Each row of a before or after table is a point. The points were changed in one or more steps. Then noise was added and the rows were shuffled. The steps act on columns, c1 being the first. Write out the steps. A step turns or swaps two columns, mirrors them in a line or flattens them onto one, adds a multiple of one to another, or multiplies or shifts one. Angles are multiples of 10 degrees, from the lower column toward the higher: turns from -170 to 170, lines from 10 to 170 but not 90. Use the fewest steps. Two steps may share a column if one is a turn and the other turns, adds or multiplies; they go together, in the order done. Otherwise the lowest column goes first.
In the rows, 128 means zero.

Before:
[[118 115 181]
 [ 94 179 146]
 [108 124 109]
 [173 158 218]
 [133  79  82]
 [ 90 149 118]
 [ 70 118 109]
 [108 151 134]]
After, 8 rows:
[[ 94 145 117]
 [ 77 119 111]
 [127 153 214]
 [ 84 169 142]
 [ 90 119 182]
 [158  94  84]
 [102 147 136]
 [115 129 108]]
Steps: add -0.5 times c3 to c1; multiply c2 by 0.7

Before, 12 rows:
[[136 140 171  93]
 [107 135 166  74]
 [103  67 169 129]
 [185 155 141  93]
 [144 129  86 131]
 [106 126 149 113]
 [106 120 121  88]
 [ 83  92 155 143]
 [167 145 150  95]
 [112 135 165 143]
 [172  67  75 146]
 [180  90 112 123]]
After (12 x 4):
[[145 128  70 131]
 [180 125  60 136]
 [166 140 112  95]
 [103 122 194 148]
 [184 144  85  89]
 [137 141 163  95]
 [ 82 119 200 153]
 [106 133 171 115]
 [112 125 180 139]
 [172 116  32 163]
 [109 139 145  95]
 [108 149 186  78]]
Steps: add -1 times c1 to c3; flatten c2 and c4 onto the line at 110 degrees

Before:
[[114 160 103 201 122 143]
 [126 155 107 136 144 110]
 [167 111 145 122 138 184]
 [131 105 144 123  94  98]
 [114 184 117 194 122 127]
 [182 146 139 142 128  97]
 [121 154  88 205 179 106]
 [127 113  74 137  92 154]]
After, 8 rows:
[[191  73  49  85 147 125]
 [135 166  19 123 118 156]
 [193 128  79  92 160 163]
 [ 99 122 162 103 110 175]
 [187 124 105  97 185 145]
 [122 167 160 129 111  96]
 [104 125 150  77 146  89]
 [136 107  86 125 152 113]]
Steps: turn c1 and c4 by -130 degrees; add 0.3 times c1 to c6; turn c2 and c5 by 100 degrees; multiply c3 by 2

Before (12 x 8):
[[101 119 141 152 144 135 128 167]
 [ 98 129 133 114 136 108 134 126]
 [130 137 138 142 128 130 120 122]
 [114 144 102 113 149 137 125 121]
 [141 128  96 114 135  95 249 145]
 [159 109  96 113 116 139 129 119]
 [102 117 127 118 138 146 134 135]
 [136 143 142 112 147 135 139 131]
 [142 155 115 160 126 149 117 115]
 [ 99 119 140 118 147 154 130 115]
 [109 130 135 129 116 147 118 117]
 [113 124 141 157 162 127 123 117]]
After, 12 rows:
[[104 168  80 114 149 152 133 119]
 [127 151 138 143 129 135 119 122]
 [ 96 134 147 129 115 177 130 119]
 [143 164 122 111 148 145 135 131]
 [ 85 131 125 113 136  78 150 127]
 [ 92 100 119 117 139 174 147 136]
 [ 85 105 122 117 145 193 145 116]
 [ 89 106 125 152 146 145 142 168]
 [103 118 107 158 162 125 131 116]
 [146 195 118 159 125 180 110 114]
 [175  79 107 113 116 155 113 118]
 [189 128  91 114 135  44 235 146]]
Steps: multiply c1 by 1.6; turn c1 and c7 by -20 degrees; multiply c2 by 2.5; add -1 times c5 to c3; multiply c6 by 2.5

Before, 14 rows:
[[ 97 120 162 117 141  95 127  70  93]
 [129 130 119 157 242 134  93 148 100]
 [132 171 110 132 112 170  98 137 125]
 [109 201 197 112 130 109 180  88 108]
 [ 99 122 147 164 156 131 107 133 108]
 [158  74 184 126 124 185 160 190 121]
 [116  72 144 178 142 130 109  96 164]
 [105  91 190 149 160 132 103 145 124]
 [ 86 106 134 130  74 154 163 151 117]
 [130 136 155 145 106 104 119 100 123]
 [ 93 127 161 102 133 154 134 121 116]
 [146 146 157 120  94 134 144 162 169]
 [144 115 127 146 129  83 144 159 157]
 [154 144 132 139 172 159 127 133  77]]
After:
[[186 149 169 124 104 134 150 165 158]
 [199  75 123 122 188 190 160 188 179]
 [160  74 164 136 148 129  99  94 145]
 [186 114 156 121  89  80 137 158 128]
 [168 131 105 138 243 136  87 147 117]
 [170 175 120 137 159 171 100 139 111]
 [127 105 116 123  97 158 168 146 138]
 [152 197 108 126 108 112 182  87 195]
 [138 127 114 128 160 151 137 122 157]
 [135 126 107 134 158 132  99 133 141]
 [167 136 122 128  80 106 119  98 156]
 [197 146  80 132 202 162 130 137 136]
 [141  90 126 132 158 136  94 142 186]
 [138 120  94 131 113  96 127  66 161]]
Steps: shift c1 by 40; swap c3 and c9; flatten c4 and c7 onto the line at 100 degrees; add 1 times c6 to c5

Before:
[[167 115  62  96 140 190 140 191  84 183 178]
 [100 101 132 152 156 177 100 117 163 109 105]
 [159 128  82  94 100 141  81 162 121 103 149]
 [ 65  98 135 210 109 163  95 133 157 133 124]
 [141 144  98 205 142 137  99  93 157 129 140]
 [152 160  82 127 126 167 137 181 100 106 134]
 [120 144  60  83 125 168 139 153  70 184 140]
 [142 162  56  98 177 141 116 205  78 195 164]
 [110 139 104 101 118 164 141 161 161 142 158]]
After (9 x 11):
[[127 142 104 112 112 167 127  77 159 154  78]
 [118 125  82  87  97 142 114 112 121 127  99]
 [127 158  57 134 179 139 128 112  78 204  82]
 [ 89  99 132 202 110 163  78  96 158  91 120]
 [119 143  95 195 145 133 115 137 158  94 119]
 [149 116  60 127 140 190 155 129  81 194  73]
 [128 138  61 117 124 167 131 163  71 198 130]
 [144 157  84 114 128 166 145 107 103 108 113]
 [103 103 131 140 153 180  98  98 164 100 141]]
Steps: flatten c1 and c7 onto the line at 50 degrees; turn c4 and c10 by -30 degrees; add 1 times c9 to c8; turn c8 and c11 by -160 degrees

Before (10 x 12):
[[117 124 235 175 135 143 114 156 103 160 112 117]
 [101 196 142  82  97  93 134 139  88 131 189 155]
 [ 99 106 122 183 108 144 116 135 118 145 109 207]
 [156 138 170 163  66 150  94 190 121 174 110 114]
 [139 108 136 166 119  81 111 150 105  90 142  93]
 [101 163 143 177 123 153  96 184  89 112 226  97]
 [134 137 131 167 122  89 122 150 168 168 114 107]
 [101 125 141 198 112 150 185  50  97 174 118 123]
 [ 97 116 136 117 105 152 107  60 119 101 110 153]
 [103 105 148  70 130 148  95  98  95 166 109  96]]
After (10 x 12):
[[ 97 153 141  93  65 164 168 185  58 112  25  89]
 [102 152 138  74 118 123  74 152  62 176 202  71]
 [100 143 151 192 147 111 169 127  66 159 164 146]
 [111 139 238  94 141 122 146  97  74 163 114  96]
 [159 152 170  96  81 137 161  77  89 170  84 119]
 [141  83 135 105 109 113 155 133  72  94 105  78]
 [ 92 141 121  40 121 102 109 110  93 145 139 167]
 [ 90  89 146 155  65 194 109 177  57 136  88 168]
 [128  91 130 103 123 141 143 102 140 167 111  93]
 [ 99 156 135 125 110 112 144 148  94 100 200 157]]
Steps: swap c2 and c6; turn c7 and c12 by 160 degrees; turn c4 and c12 by -150 degrees; add -0.5 times c11 to c5; turn c8 and c11 by -120 degrees; shift c9 by -30

Before, 12 rows:
[[150  76 102 150 145 132 170 118 119 110 126 127 198 138 119 180 129 102]
 [116 158 164 101 146 125  79  92  96  68  86  88 111  41 115  93 115 131]
 [112  83 106 178 161 106 170 157  95 146 113  87 123 140 177 193 147 134]
 [138 191 226 130 117 122  63  94 107 111  43  84 129 109 123 109  93 115]
 [ 85 147 168 105  94  74 130 131 187  78 149 122 112  86 168  83 196 170]
 [159  77  94 158  97 161 135 108 112 133 125 137 133 122 155 193 139 159]
 [153 142 191 131 137 151  53 137 110  94 110  48 133 105  74  88 104 137]
 [160  95  93 157 186 139  98 148 150 123 102  99 166 135 179 160  91 124]
 [ 85 161 176 131 125 138  35 129 120  98 119 130 117  90  98 112 125  95]
 [ 48 194 122  85  53  77 104 145 218 105 108  85 111  55 105 104 176 159]
 [141  58 120 157 117 121 130 139 109 171 119 139 174  69 146 136 141 123]
 [142  78 112 148 118 130 166 176 140 122  97 162 113 107 125 149 111 127]]
After (12 x 18):
[[108 151  83 145 128 127  96 142 101  73 122  80 137  41 118  95 117 136]
 [159  80 146 192 115 160  96 162 109 140 124 171 137 128 160 195 138 161]
 [142  76 162 191 136 131 160  90 143 128 118 155 139 110 130 155 106 129]
 [146  79 150 196 132 135 143 149 125 104  95 110 172 134 120 174 128 100]
 [ 85 164  87 169 117 136  37  99 124 100 132 111 129  90 103 110 124  98]
 [111  88 166 215 142 108 134 118  97 151 125  80 139 137 175 194 143 128]
 [ 51 195 140 122  53  83 111 118 215 107 133 138 129  55 108 105 178 161]
 [138 188  20 170  98 118  82 107 101 113  95  89 167 107 128 109  97 112]
 [ 87 151  88 143 106  77 154 105 185  73 138 156 113  92 167  81 197 170]
 [151 139  82 167  94 155  71  84 111  95 114  53 139 100  73  90 101 135]
 [164  93 172 202 161 136  85 125 156 120  97  72 158 145 183 158  96 125]
 [141  65 141 195 127 119 117 123 107 171 101 145 158  70 144 131 140 122]]
Steps: turn c3 and c8 by -150 degrees; shift c4 by 40; add 0.5 times c18 to c12; turn c5 and c12 by -30 degrees; add -0.5 times c16 to c7; flatten c11 and c13 onto the line at 130 degrees
